Each wall is flat, endless, passes through zero and stands at right angles to its row. A trip goes straight from one point to another. List the walls that it crosses, first one first.

Walls:
(1): [ 7 39 23]
(2): [-30 -55 -63]
(3): [ 23 -13  -5]
(4): [ -1 -19   9]
(5): [-31 -35  23]
(6): [ 26 -37  42]
(7): [-13 -13 -27]
Trips:
[ -3  45 -22] to [ 57  63 -22] -> 7, 3
[-18  37   8] to [44 25 45] -> 6, 3
[ 28 -34  20] to [ -3 -13 -51] -> 2, 7, 5, 6, 4
[26 42 35] to [ 15  41 -79] -> 6, 3, 7, 2, 1
[36 27 -7] to [14 31  0] -> 3
[-31 -26   5] to [47  9 -9] -> 3, 5, 7, 2, 4, 1
[48 35 12] to [-39  30 -42] -> 6, 3, 7, 2, 1
[-16  -5  37] to [ 30 -38  33] -> 3, 1

Walls:
(1): [ 67  54  -8   1   1  69 -26   5  26]
(2): [-32  93 -43 -17  35 -35 -56  18 -31]
(3): [-20 -24 -21 -31  33   8  50  61 -17]
(4): [ 63  12   9   3 -67  30 -29 -60 -25]
(5): [-39 -21   2 -10 -12 -11 -58  57 -15]
(6): [ 27 -48   8  -1  62 -10   1  -7  43]
(7): [ -7 -41 -52  22  26 -77   8   8 -48]
(8): [-65  36 -31 -41  45   2  26 -17  24]
(9): [-13 -26  28 -36  13  -7   1   5  19]
(10): [ 40  -7  35 -48  29 -43   0  59  12]
Trips:
[ -8 -15   6  -4 -34  45 -48  32  21] to [ -8  18 -53  30 -14 -83 -27  41   5] -> 2, 9, 10, 4, 7, 1
[-11 -10  18 -21 -49 -18 -25  28  16] to [  9 -12  46  26 -44  55 -31 -16 -37] -> 1, 10, 9
[-40  10 -15  16 -14 -17 -42  15 -12] to [-48 -35 -49   4  -5  -4 -64   4  42] -> 9, 6
[  3 -14   3 -46   2   0  43   5 -44] to [-11   9 -19 -33  61  12  37  32 -11] -> 6, 2

Walls:
(1): [-20   3  32   0  -1  33 -69 -25  63 -36 -72  -4 -14 -37 -30  13 -26   7
   0  34]
(2): [  2 -35 -13 -26  16  -8 -38  11 -24  42  -6   0  43   0 -54  -9  26  12
  17  23]
(3): [ 20  40  19  -7  -1 -20 -63  -4  27  44 -51 -51  18  -2   2  23   6  37
  10  -6]
(4): [ 19 -66 -33  28 -30  57  -4  50  12 -28 -23   0   2  -5 -16 -47   3   2
 -22 -43]
(5): [-17 -58  21  21  -3   0 -45  56 -68  70 -12  -4  48 -36 -79  37  37 -70
 -39  26]
(6): [ 62  10 -16 -11 -53  22  19  -3 -38   0  35  54   9 -14   3 -37  37 -10
  23 -28]
(7): [  2 -25 -36  39  -2  -3   7 -54  55 -63   3   6 -10 -48   3  55  32 -62
  46  20]
(8): [-16   3  -5  21  57  18 -36  -1 -24  18 -21 -33  33 -13  50 -31  17  38
  10  47]
Trips:
[-12 -17 -24 -24 -55 -30  50  41  32 -20  -4  17  29 -23  11 -10  -4  47
   4  -5] to [-13  -1  -7  11 -33 -13  20  -1  41  28 -47  23  12  21  56 -21  10  11
 -18   6] -> 3, 8, 6, 1
[-25   0  25 -49  40 -13  32 -41  45 -40 -24 -46  49  31 -58  76  -5  21
  15  30] to [-16  35 -33 -36 -26  33  -7  14 -14  27 -13  -8  20 -28 -35  14   3  17
  36 -60] -> 5, 7, 6, 4, 1

Walls:
(1): [ 46  47 -44  42 -19  -6 -10 -49  -9 -18  26   2  14  13  14  -7 -35  14
 -43 -30  -9 -27 -19 -52 -30 -62  -6   9 -36 -27  14  37 -58 -44  45 -15
  -7  50  58  19  15   6  16   5  -5  19 -37   0]
(2): [-19 -12  18  30  99  26  18  -2  -5  -4 -54 -21   6  -5  19 -36  32 -16
 -14 -27 -41  25  -6   8  33  -8   2  41  -9  34   3  -7  -8   1  51 -30
 -31 -17 -27   0  13 -32 -19  39 -18 -25 -48   7]
(3): [-21 -23 -46  32  37  15 -26  49  -2  47 -50 -19 -30  10  13 -18  -8 -55
  50  26 -22 -20 -13  12  17  25  -3  -3 -59 -41  13 -43  -8  -2  38  18
 -18 -12 -13  -5   4  44  37  11 -45   7 -11 -15]
(4): [-21  30  19 -35 -25 -48  69 -20 -10   5 -35 -40 -76 -29  28 -24  35  32
  27  46 -22 -24  10  -8   4 -56  29  37   0 -44 -11 -12  11   9  48  36
  14  35 -15  32 -11  88 -21   3 -11  11  10  18]
(5): [ -1  -7  36   4  21  33  -4  15  -3  11   9 -36  34  35 -24  48  27 -17
  -1 -21  11 -24  37  53   9   2 -35  10 -26  -6  -1   2 -14  30  74  13
 -16 -33  17 -35   6  -7  53  29  14  58  28  12]
(6): [ 19  28 -32 -11  50 -36  35  17 -20 -23 -21  30  39 -46 -14  24 -17   4
  61  -3  -9 -70 -48 -49 -41  38  -7   7  32 -13  -2 -18  13 -27  55  20
 -37  -3  29   2 -41  33  23  44 -13 -28  32  -9]
(7): [ -9  26 -34  13 -36  31 -27 -16 -15  26  28 -17  -8  11 -27 -12 -16 -27
  18   6  53  17 -21   9 -31  18   2  -2  39 -17   7  60  37 -31 -47  24
  -4 -15   6  32  60  13 -19  10  -3  22  -9  -1]
(8): [ -8  15 -16  -5 -23 -57  14 -33 -17  -6  19 -66  69  -7   3   8  48   4
 -13  -8  27  26  15  28 -38 -37 -13   1 -27  14  17  -6 -22  30 -61 -14
  -7  -2  -7 -17 -33  15  15  16 -43  35  54  46]
(9): [ 61  -5  28 -57  -6 -39  38 -24  13 -50   1  46 -12 -17 -44 -14  18  -7
  17   3  16 -28  26  29  -9 -42 -38 -63  14  -9  -5 -19  59 -44 -23 -82
  23 -33 -39  57  43  37  27 -31  26  25 -12 -36]
(10): [ 16  36  15   6 -22  34  14   6 -33 -35  13  -4  50 -55  21 -52  18 -16
   0  -5  -7  40 -29   7 -12   1  13 101   2 -37 -22  19   3 -31  36 -18
 -51  41   0  93  -9  10   4  -3  18 -29  15   8]
(11): [ 20  23 -24   2  50 -42  52   2   8  26   7  18  -1 -12  32   1  -4   8
 -13  29  19 -23   1  16 -40   2   0  44  -6 -18 -20 -17  13 -27  16 -29
  -7   6  40   8 -21 -37 -13  20 -11   2 -20 -26]
(12): [-43  24  37 -46   1  25 -19  -9 -13 -17  -6  33 -14  16 -16 -19 -29  29
 -55   4  -7 -38 -20 -11  23 -56   3  58   9  26  -4  43   2 -24  15  25
  32   7  58  33 -35  19 -48  -4  -8   5 -23  -9]
Trips:
[-40 -58   7  12  12 -24 -20  22  17  -3  21  -3 -37  -7   3 -28  60 -23
  -6 -26 -20  -3  58 -50 -55   9   4 -22 -13 -23 -52  24   2   1 -33   7
 -16  49 -25  12  15  62  -6  63 -26   4 -16  -4] to [ 15  40 -26 -31 -55  33 -32  34  13 -50   3   7  26  14  37   5  37 -15
   9   1 -45  30   1  12  31  -1 -23 -38 -10  22  15 -57   3  59  -5 -27
  25 -43  -4  29  18 -52  12  -3 -28  27 -48  41] -> 7, 4, 5
[-11 -11  -3 -38 -57 -49  30 -17 -21 -25   5 -44 -10  -6 -13 -34  35   3
 -71  55 -21  -5 -30 -37  -1   8  -7 -75  27 -21   2  18  -2   0  24  26
 -28 -19  11   9   6  16  -6  24   0   0  29   8] to [-24   2  12  61 -24 -41 -49  17  -5   8   0  17 -32 -28   8  19 -44  -7
 -22  27 -45 -14   7 -19  18 -15 -25 -41   1  -4 -94 -18  52   9   2  -9
 -47  20  26  47 -30   7  18  -8  -2   9  13   3] -> 7, 10, 8, 3, 11

Walls:
(1): [-34  27  40  -4  70 -39  46  12  50   4 -19   8  27  85   5 -11   5  38
 -15 -11  -9 -20 -41   8   6 -15  45  10 -21 -20  41  13  69 -20  -7 -44
  33 -43 -21  70 -26 -46   3 -10 -46  13 -18 -21]
(2): [-16 -28  22  26 -13  -5  25 -41 -26  37  67  45 -23  23  -1  11  32  18
  21  19  -9  10 -67 -32  51  35 -12  36  41 -69  85 -46  54   3  37  39
  -5  -9  40  38   4  25   5 -13 -33  13  13 -18]
(3): [  8  19 -15 -43  38  35 -11  18 -37  30 -27  54   9  21   5   3 -81 -14
   8  14 -60  19   9  11   1 -18 -76  29  58  21  15   4  31  23  -4  -2
   0 -12  38 -14  11  34 -11  43  13 -18  20  11]
(4): [-22 -42  63 -11  27  26  32 -11  20 -44 -27 -20   0  32  10  23  38   7
 -51  34   4 -23  61 -22  19 -11  49 -14  84  -7  49 -15  -1  20 -10 -30
 -17 -43   9  61  -9  53  38   8  55  -4  56 -10]
(5): [  6  55  25  -7  11  17 -17 -19  -2 -41  23  10 -28  -6   9  32 -16   8
   0 -24  41  14  10  -2 -25 -23  -6   4  14 -46  26  15  17 -65  14 -49
  24  -4   3 -60 -37 -39 -17 -31 -84  60  -7 -26]
(6): [ 34   7 -59 -64   6  28 -94  -5   5  20 -25 -16  71  -1 -58  47 -43 -15
 -17   3  -5 -17  18   9 -12  68  -9 -12   4 -27 -23  53  -8  53  10   7
  32  12 -35  34   7 -79  24 -39 -54  -5 -24   8]
(7): [-47 -30  28  22 -32 -45  -9   1  12  20  45 -56  42 -55 -40  24 -19 -20
   9  27  30   6 -82 -10 -35  87  -3   3  66  16  67  18 -39  18 -37  42
 -32 -28 -51 -27   1 -23  -9  41  33 -41 -36  34]
(8): [ 10  28 -19   3 -10 -23 -27 -21 -14  36  -7 -34  28  33 -33 -90  47  26
   4 -17 -33 -25 -55   7  58  -8 -74  14 -10  71   7 -23 -44 -32  21  17
 -25 -29  48  24   2 -44 -14  -1 -30   6 -13 -46]
(9): [  2  -8 -16   5 -27  -6 -27  -9 -13 -27  41  20  24  44  17 -49  22  -3
  37  -4  12 -19 -45   1  -9  24  45  60  45 -45  -3 -25  -3   4  14 -26
 -28  40 -40  78 -41  13 -16  23  12  38  28  30]
(10): [ 30 -40 -11   9 -24  40  -5  -9  18  -1  45   6  -8 -53  -8 -38 -15  -9
  71  36  38 -11 -52  -7 -28   7 -33  24  29  15  -4  61 -20  10  34 -13
  58  32   5  29  43 -16  34  31  31  -9 -57  10]
(11): [-31 -17 -23  20 -74   6  33  12 -21 -28  41  45  26  37  53 -20  23  15
  20  53   9 -34  14  25  37  16   3 -34  -8  15   2 -13  81  61  22   3
  60  58 -39  33 -13   0  28  10  -6   7  51 -48]
Trips:
[-13 -18 -22 -27  -6   4 -16 -43 -26  55   4   2  18 -22 -19 -35 -15 -57
  50 -21  -8 -14  33 -38  32  30 -33   6  15  62  48  30 -22  -4 -12 -11
   1 -36  45 -10  -2   3 -22  26 -11 -64  16 -29] to [-11  10   9 -26  -4  -5  17  74 -48 -12   3  18   9  21 -49 -14   7 -24
  31  54  32  -9  30 -12 -42  18  48 -34 -40   7   3   8  66 -26 -52 -27
  32 -16   9  28  16 -37   5 -17 -63   4 -54  48] -> 2, 1, 11, 5, 8, 3, 7
[ -5  33  57   1   7 -10  54   7  35 -13  17 -24 -44  -9  44  49  49   9
 -24 -38 -18   8 -11  14  26  12 -29  -3 -73  -5 -18 -41  43 -12   1  17
  20 -41 -47 -44 -10 -50  58  37 -47  14 -25  17] to [-14   2 -18  -5   9 -26 -30 -22  18  44   2  18  16  30 -14  -7  -5 -16
 -13 -51  -2  13  53  18  27 -28  45  13  24 -16  62 -24 -15  -5 -31  11
  58  32 -41 -12   3  31 -47  -4  -7  43  23 -16] -> 4, 9, 6, 3
[-18 -55  31  22  10  11  35   6 -11 -17 -46 -59  -1  -4 -32  27  17 -25
  52 -43  -3  32  40  -9  41  13  22   4  80  -7  51   8 -11 -50  11 -23
  26  33  34  12  16  45   8  22 -47 -18  66  49] to [ 30   4  -7   1 -22  39  -7  21   3  -1 -25  69 -16  20  -2 -13  17  26
  16  -8 -53  32 -58 -25  23  20  62  18 -33 -53  44  -7  43  37  70  15
  27 -16 -21  59  -4  -6  14  -2 -53  -2  27  47] -> 1, 7, 11, 6, 5, 10, 4
